Rows are points. The points of each table are mixes of a few directions, plus a little noise. How many directions does each table use, and how many do they share? Where both have some left over, give the other angles between the two spaces (their principal angles), to ten degrees, smallest first.

First (7 x 2)
0.74 1.21
-1.06 -1.71
-1.43 -2.31
1.04 1.69
1.26 2.03
-0.52 -0.82
-0.04 -0.08
Second (4 x 2)
0.23 -0.79
-0.32 0.99
-0.75 2.21
0.78 -2.42
Directions: first 1, second 1, shared 0; angles 50

First (6 x 4)
0.69 -0.69 1.71 -0.50
-3.32 1.70 -1.97 -2.70
1.35 -1.11 1.07 0.52
0.35 0.68 1.14 0.57
0.28 0.14 -0.79 1.04
0.64 -0.73 -1.19 1.07
Second (6 x 4)
-0.84 0.30 -0.82 -0.62
2.96 -1.06 2.89 2.17
-1.40 0.49 -1.37 -1.02
1.34 -0.48 1.30 0.97
-0.57 0.20 -0.56 -0.42
-1.48 0.53 -1.44 -1.09
Directions: first 3, second 1, shared 1

First (7 x 8)
0.34 0.87 1.66 -0.39 1.04 -0.09 -0.78 -1.25
2.54 1.76 0.67 -0.07 0.72 -0.11 -0.51 -2.19
-2.45 -0.92 0.11 3.20 -2.22 -1.90 -0.22 0.36
1.85 0.53 -1.58 -1.76 1.04 0.68 0.55 0.22
0.74 -0.47 -1.01 -1.85 0.49 1.60 0.76 1.06
0.09 -0.95 0.09 -0.94 -0.44 2.01 0.60 0.89
-3.09 -0.84 0.05 1.79 -0.65 -2.19 -0.40 0.91
Second (7 x 8)
0.61 -2.99 -2.84 -1.05 0.01 0.84 -0.52 -1.63
0.25 -1.18 -1.13 -0.38 0.00 0.32 -0.21 -0.65
0.34 -1.61 -1.54 -0.56 0.01 0.43 -0.29 -0.89
0.37 -1.82 -1.73 -0.63 -0.01 0.51 -0.32 -1.01
-0.22 1.09 1.02 0.39 0.00 -0.31 0.20 0.60
-0.69 3.37 3.21 1.16 -0.01 -0.92 0.58 1.86
-0.65 3.15 3.00 1.11 -0.01 -0.87 0.56 1.74
Directions: first 4, second 1, shared 0; angles 60

First (7 x 9)
-1.02 -1.10 -0.21 0.56 0.41 -0.75 0.51 0.74 0.56
3.20 1.71 0.34 -0.92 0.75 0.89 -0.36 -0.60 -1.52
0.50 1.48 0.27 -0.71 -1.29 1.14 -0.91 -1.29 -0.41
1.64 1.08 0.21 -0.57 0.14 0.63 -0.33 -0.51 -0.81
-1.38 -2.43 -0.44 1.20 1.64 -1.78 1.34 1.92 0.89
-0.46 -2.05 -0.37 0.98 1.99 -1.63 1.33 1.87 0.47
-2.49 1.33 0.21 -0.53 -3.65 1.49 -1.58 -2.13 0.82
Second (9 x 9)
-3.56 -1.25 0.27 1.48 -0.43 -1.75 -0.64 0.18 -3.18
-0.27 -0.07 0.01 0.10 -0.05 -0.15 -0.05 -0.01 -0.24
2.81 0.99 -0.21 -1.16 0.35 1.42 0.55 -0.16 2.56
0.65 0.22 -0.03 -0.24 0.10 0.33 0.15 -0.04 0.55
2.42 0.82 -0.19 -0.98 0.29 1.16 0.43 -0.09 2.14
-4.95 -1.76 0.34 2.02 -0.57 -2.46 -0.92 0.27 -4.44
2.48 0.84 -0.19 -1.01 0.29 1.21 0.45 -0.14 2.18
0.74 0.23 -0.04 -0.30 0.12 0.35 0.14 0.01 0.62
-0.23 -0.10 0.07 0.11 -0.03 -0.16 -0.03 0.00 -0.22
Directions: first 2, second 1, shared 0; angles 60

First (8 x 12)
0.29 -1.03 0.33 -0.77 -1.54 -1.34 -0.80 -0.61 -0.36 -1.01 1.19 0.34
0.37 -1.22 0.38 -0.90 -1.79 -1.60 -0.93 -0.66 -0.46 -1.16 1.41 0.41
0.04 0.50 0.71 -0.90 -0.64 0.40 0.29 -1.12 0.16 -0.37 0.42 0.12
0.27 -1.16 0.11 -0.49 -1.30 -1.41 -0.88 -0.23 -0.39 -0.86 1.07 0.30
-0.24 3.21 2.16 -2.47 -0.48 3.21 2.16 -3.36 1.02 -0.19 0.02 0.05
-0.11 0.68 0.20 -0.11 0.33 0.76 0.44 -0.30 0.24 0.25 -0.31 -0.07
-0.17 -0.99 -1.74 2.35 1.87 -0.63 -0.58 2.73 -0.28 1.13 -1.27 -0.39
-0.47 0.00 -2.21 3.32 3.61 0.64 0.21 3.53 0.11 2.29 -2.61 -0.74
Second (10 x 12)
-1.51 0.57 -0.59 1.63 2.79 0.09 1.50 1.33 1.02 0.55 -0.68 -0.53
0.86 -0.59 -0.17 -1.08 -1.03 -1.56 -0.17 -0.54 -0.27 0.57 0.59 -0.57
-2.88 -2.00 -3.65 1.90 3.71 -2.80 1.42 3.79 2.05 2.24 -1.85 -0.53
1.56 -0.16 0.52 -1.49 -1.51 -1.61 -0.08 -1.35 -0.55 0.48 1.06 -0.93
0.29 0.51 0.87 -0.06 -1.07 2.01 -0.96 -0.69 -0.56 -1.21 0.00 1.08
0.56 1.37 1.11 0.02 0.96 -0.38 1.39 -0.85 0.03 0.32 0.78 -1.36
0.65 0.89 0.89 -0.24 0.12 -0.21 0.62 -0.81 -0.16 0.11 0.65 -0.77
0.84 -0.19 0.08 -0.86 -0.65 -1.36 0.14 -0.65 -0.21 0.50 0.64 -0.74
-0.62 0.48 0.54 0.77 -0.39 2.99 -1.04 0.08 -0.31 -1.55 -0.65 1.69
0.20 -0.82 0.24 -0.53 -2.90 2.79 -2.80 -0.39 -1.03 -1.95 -0.50 2.66
Directions: first 2, second 3, shared 0; angles 30, 40

First (9 x 18)
-1.98 1.22 0.24 0.01 1.30 1.89 1.68 2.22 -0.16 0.13 0.53 -3.02 1.57 1.80 2.29 -1.02 2.91 -2.13
-0.55 -0.59 -0.35 0.55 0.07 2.05 0.26 0.11 0.19 0.47 0.76 -0.28 0.42 0.70 1.29 0.01 0.93 -1.53
-0.46 1.50 0.97 -0.55 1.05 -1.08 1.34 1.64 -0.62 -0.28 0.21 -0.61 0.12 -0.50 -1.04 -0.40 -0.10 0.04
1.38 -0.51 0.19 0.06 -0.70 -2.15 -0.97 -1.51 0.49 -0.78 -0.67 1.80 -0.84 -1.38 -1.78 0.68 -2.31 2.16
2.23 -0.46 -1.30 0.11 -1.13 -1.12 -1.30 -2.56 0.51 0.02 -0.77 3.64 -2.36 -1.59 -1.78 0.76 -3.09 1.89
-0.62 1.38 -0.69 -0.74 0.67 1.12 0.77 1.28 -1.03 1.09 -0.04 -0.95 -0.37 0.77 0.78 -0.83 1.62 -1.32
0.20 0.55 -0.37 0.46 -0.28 -0.85 -0.03 -0.73 1.53 -1.37 -1.18 -0.48 0.34 0.47 1.02 -0.36 -0.13 1.38
-1.25 -1.08 0.68 -1.20 -0.34 0.73 -1.25 1.24 -1.96 1.45 0.15 -2.74 1.38 1.63 0.98 -0.34 3.37 -1.57
1.09 -2.14 0.77 1.21 -0.67 -0.61 -0.69 -1.78 1.01 -0.75 0.90 2.68 -0.24 -1.86 -1.83 1.43 -3.16 1.11
Second (8 x 18)
0.22 -0.26 -1.36 -0.54 -0.49 1.49 -0.75 -0.39 -0.98 1.60 -0.15 0.41 -0.96 0.80 0.85 -0.21 1.15 -1.07
0.28 -0.33 -2.08 -0.77 -0.73 2.20 -1.26 -0.59 -1.35 2.29 -0.22 0.56 -1.48 1.11 1.16 -0.24 1.70 -1.62
0.48 -0.46 -3.20 -1.18 -1.04 3.49 -1.94 -0.92 -2.11 3.51 -0.36 0.81 -2.24 1.77 1.84 -0.46 2.49 -2.48
-0.35 0.33 2.36 0.82 0.80 -2.51 1.44 0.70 1.53 -2.58 0.24 -0.67 1.57 -1.25 -1.40 0.36 -1.84 1.85
-0.18 0.13 0.89 0.27 0.34 -0.87 0.51 0.29 0.55 -0.99 0.11 -0.20 0.52 -0.40 -0.56 0.09 -0.68 0.58
-0.32 0.44 2.78 1.01 0.91 -2.89 1.64 0.84 1.70 -3.00 0.35 -0.78 1.82 -1.44 -1.52 0.43 -2.03 2.03
0.23 -0.07 -1.23 -0.42 -0.42 1.26 -0.70 -0.39 -0.86 1.37 -0.18 0.32 -0.81 0.62 0.66 -0.23 0.85 -0.93
-0.19 0.28 2.03 0.74 0.65 -2.18 1.24 0.67 1.29 -2.26 0.26 -0.51 1.38 -1.11 -1.17 0.36 -1.50 1.62
Directions: first 5, second 1, shared 1
